Each row is a point. The points of each table are mixes of a few directions, plus a little noise. How many directions does each table use, and how many do they share? Where both have some left over, give the other angles between the two spaces (their principal angles), to ten degrees, smallest first.

First, 6 rows:
0.129; -0.102
-0.331; 0.259
-0.046; 0.038
0.387; -0.303
-0.035; 0.026
-0.100; 0.078
Second (7 x 2):
0.087; -0.068
-0.226; 0.178
0.385; -0.301
-0.011; 0.010
-0.255; 0.200
-0.172; 0.133
0.189; -0.150
Directions: first 1, second 1, shared 1

First (6 x 6):
0.033; -0.140; -0.296; 0.044; -0.135; -0.150
-0.191; 0.083; 0.210; -0.170; -0.019; 0.309
-0.097; -0.011; -0.051; 0.147; -0.059; -0.231
0.270; -0.215; -0.459; 0.024; -0.095; -0.169
0.092; -0.002; 0.018; -0.120; 0.039; 0.184
-0.110; 0.287; 0.583; 0.077; 0.268; 0.057
Second:
-0.024; -0.054; 0.067; -0.163; -0.276; 0.085
0.068; 0.037; 0.011; 0.074; 0.034; -0.200
0.228; -0.520; 0.030; 0.353; -0.260; 0.454
-0.068; 0.353; -0.028; -0.095; 0.264; -0.466
-0.226; 0.163; -0.042; -0.275; 0.083; 0.170
0.123; -0.109; -0.009; 0.219; 0.054; -0.031
-0.102; 0.129; -0.029; -0.114; 0.102; -0.011
Directions: first 3, second 3, shared 1; angles 70, 70

First (10 x 9):
-0.078; 0.084; -0.017; -0.050; 0.003; -0.085; -0.053; 0.086; 0.011
-0.207; 0.289; -0.189; -0.057; -0.107; -0.222; -0.117; 0.334; 0.011
-0.082; 0.197; -0.506; 0.383; -0.197; -0.172; 0.016; 0.496; -0.088
-0.107; 0.103; 0.100; -0.202; 0.030; -0.084; -0.090; 0.010; 0.045
-0.015; -0.244; 0.184; 0.190; 0.461; -0.176; -0.056; -0.041; -0.027
0.250; -0.160; 0.109; -0.097; -0.205; 0.391; 0.173; -0.378; 0.013
0.028; -0.151; -0.086; 0.337; 0.210; -0.109; 0.021; 0.109; -0.067
-0.153; 0.335; -0.051; -0.358; -0.290; -0.026; -0.088; 0.110; 0.070
0.164; -0.144; 0.272; -0.251; -0.061; 0.295; 0.084; -0.417; 0.051
0.200; -0.309; 0.183; 0.105; 0.156; 0.189; 0.111; -0.310; -0.020
Second, 10 rows:
-0.013; -0.182; 0.206; 0.029; -0.089; 0.030; 0.336; 0.000; -0.152
0.175; 0.175; -0.237; -0.097; 0.253; -0.319; -0.324; -0.226; 0.053
0.101; 0.112; -0.143; -0.041; 0.322; -0.163; -0.039; -0.103; -0.151
-0.027; 0.347; 0.064; 0.116; -0.168; -0.266; -0.044; -0.288; 0.168
-0.147; 0.419; -0.005; 0.165; -0.188; 0.046; -0.077; 0.043; 0.272
-0.291; 0.298; 0.034; 0.157; -0.366; 0.035; -0.319; -0.216; 0.213
-0.058; -0.260; -0.128; -0.084; 0.150; 0.405; -0.072; 0.399; -0.091
0.115; -0.228; -0.108; -0.141; 0.087; 0.039; -0.152; 0.104; 0.021
0.091; -0.321; 0.161; -0.047; -0.121; 0.156; 0.321; 0.275; 0.020
0.058; -0.362; 0.156; -0.058; 0.118; 0.032; 0.371; 0.012; -0.353
Directions: first 3, second 5, shared 0; angles 50, 60, 70

First:
0.072; 0.020; -0.149; 0.170; 0.008; 0.036; -0.109; -0.222; 0.344; -0.115; 0.219; -0.001
-0.104; 0.137; -0.220; -0.124; 0.142; 0.002; 0.025; -0.340; 0.027; 0.214; -0.064; -0.008
-0.018; 0.075; -0.059; -0.109; 0.109; -0.051; 0.052; -0.111; -0.043; 0.104; -0.064; -0.020
0.100; -0.091; 0.343; -0.138; -0.003; -0.145; 0.143; 0.497; -0.371; -0.066; -0.169; -0.019
0.399; 0.013; -0.052; 0.251; 0.150; -0.174; -0.086; -0.112; 0.565; -0.399; 0.455; -0.063
-0.312; -0.017; 0.103; -0.264; -0.102; 0.101; 0.113; 0.179; -0.557; 0.338; -0.423; 0.044
0.024; 0.046; -0.177; 0.109; 0.030; 0.036; -0.085; -0.259; 0.278; -0.039; 0.159; -0.004
-0.010; -0.077; 0.319; -0.208; -0.025; -0.106; 0.162; 0.463; -0.487; 0.055; -0.275; -0.009
-0.303; -0.091; -0.159; 0.227; -0.339; 0.365; -0.214; -0.145; 0.104; 0.069; 0.020; 0.096
0.151; -0.022; 0.044; 0.081; 0.038; -0.071; -0.017; 0.056; 0.139; -0.164; 0.135; -0.022
Second (8 x 12):
-0.083; -0.065; -0.102; 0.228; -0.190; 0.195; -0.167; -0.103; 0.219; -0.078; 0.140; 0.047
-0.011; -0.177; 0.060; 0.340; -0.313; 0.207; -0.200; 0.155; 0.207; -0.246; 0.196; 0.060
-0.189; -0.116; 0.131; 0.008; -0.235; 0.161; -0.025; 0.246; -0.272; 0.070; -0.173; 0.057
0.178; 0.127; -0.110; -0.068; 0.260; -0.185; 0.061; -0.220; 0.195; -0.027; 0.117; -0.061
0.262; -0.146; 0.235; 0.217; -0.092; -0.077; -0.052; 0.354; 0.150; -0.376; 0.221; -0.014
-0.094; 0.209; -0.147; -0.373; 0.303; -0.144; 0.190; -0.276; -0.229; 0.358; -0.251; -0.045
-0.191; -0.096; 0.154; -0.067; -0.188; 0.119; 0.024; 0.267; -0.354; 0.115; -0.233; 0.048
0.127; 0.263; -0.221; -0.286; 0.455; -0.274; 0.170; -0.421; 0.087; 0.187; -0.017; -0.091
Directions: first 3, second 3, shared 3

First (8 x 20):
-0.016; -0.053; 0.311; 0.046; 0.062; -0.127; 0.020; 0.273; -0.003; -0.120; -0.108; -0.010; 0.029; 0.265; 0.032; -0.020; 0.010; 0.014; 0.119; 0.112
-0.104; -0.587; 0.436; 0.064; 0.388; 0.394; -0.157; -0.250; -0.509; -0.142; 0.210; -0.398; 0.120; -0.305; -0.015; 0.176; 0.023; 0.330; 0.460; -0.351
-0.017; -0.112; 0.158; -0.123; -0.104; -0.185; 0.023; 0.188; 0.096; -0.068; -0.077; 0.282; 0.006; 0.151; 0.140; 0.063; 0.189; 0.152; -0.050; 0.012
-0.043; -0.137; 0.287; -0.071; -0.498; -0.080; 0.170; 0.309; 0.104; 0.146; 0.411; 0.179; -0.087; 0.424; -0.002; 0.091; -0.049; 0.126; 0.075; 0.019
0.163; 0.264; 0.008; 0.077; -0.180; -0.006; 0.244; 0.043; -0.035; 0.014; 0.163; 0.063; -0.011; 0.115; -0.050; 0.017; -0.017; -0.128; -0.062; 0.085
0.070; 0.137; -0.246; 0.079; 0.237; -0.043; 0.125; -0.356; 0.036; -0.222; -0.078; 0.032; -0.045; -0.211; -0.038; -0.148; -0.031; -0.086; -0.065; -0.153
-0.213; -0.018; -0.388; -0.044; 0.013; 0.002; -0.288; -0.075; 0.272; 0.210; -0.129; -0.175; -0.098; -0.078; -0.088; -0.178; -0.244; -0.125; -0.077; 0.040
0.163; 0.503; -0.566; -0.029; 0.085; 0.043; -0.142; -0.136; 0.041; 0.180; -0.394; 0.026; 0.087; -0.368; 0.028; 0.000; 0.120; -0.286; -0.400; 0.236
Second (9 x 20):
-0.318; -0.397; 0.202; 0.646; -0.077; 0.146; -0.073; -0.228; 0.218; -0.179; 0.267; -0.461; -0.172; -0.001; -0.079; -0.056; -0.196; 0.197; 0.212; -0.368
-0.097; -0.302; 0.068; -0.054; 0.168; 0.058; -0.018; -0.217; -0.077; -0.125; 0.121; -0.040; -0.030; -0.116; -0.015; -0.026; -0.043; 0.166; 0.177; -0.258
-0.088; -0.067; 0.093; 0.280; -0.059; 0.072; 0.037; -0.053; 0.061; -0.045; 0.171; -0.237; -0.077; 0.077; -0.089; -0.054; -0.163; -0.006; 0.113; -0.090
-0.273; -0.253; 0.135; 0.639; -0.167; 0.087; -0.117; -0.103; 0.287; -0.106; 0.113; -0.367; -0.136; 0.012; -0.013; -0.005; -0.080; 0.150; 0.055; -0.222
-0.054; 0.142; 0.012; 0.388; -0.239; -0.004; -0.038; 0.142; 0.218; 0.057; -0.041; -0.166; -0.048; 0.117; 0.000; 0.016; -0.014; -0.075; -0.123; 0.115
0.123; 0.223; -0.062; -0.131; -0.039; -0.045; 0.055; 0.132; -0.044; 0.090; -0.066; 0.096; 0.045; 0.069; -0.005; 0.005; 0.018; -0.133; -0.085; 0.185
0.209; 0.093; -0.237; -0.771; 0.200; -0.182; -0.113; 0.089; -0.178; 0.091; -0.444; 0.640; 0.202; -0.244; 0.248; 0.145; 0.449; 0.069; -0.270; 0.176
0.229; 0.252; -0.087; -0.450; 0.104; -0.051; 0.138; 0.098; -0.232; 0.096; -0.028; 0.225; 0.092; 0.049; -0.038; -0.021; -0.012; -0.176; -0.014; 0.201
0.272; 0.307; -0.125; -0.547; 0.110; -0.081; 0.132; 0.139; -0.251; 0.124; -0.092; 0.309; 0.122; 0.038; -0.009; -0.003; 0.043; -0.194; -0.065; 0.261
Directions: first 6, second 3, shared 2; angles 70
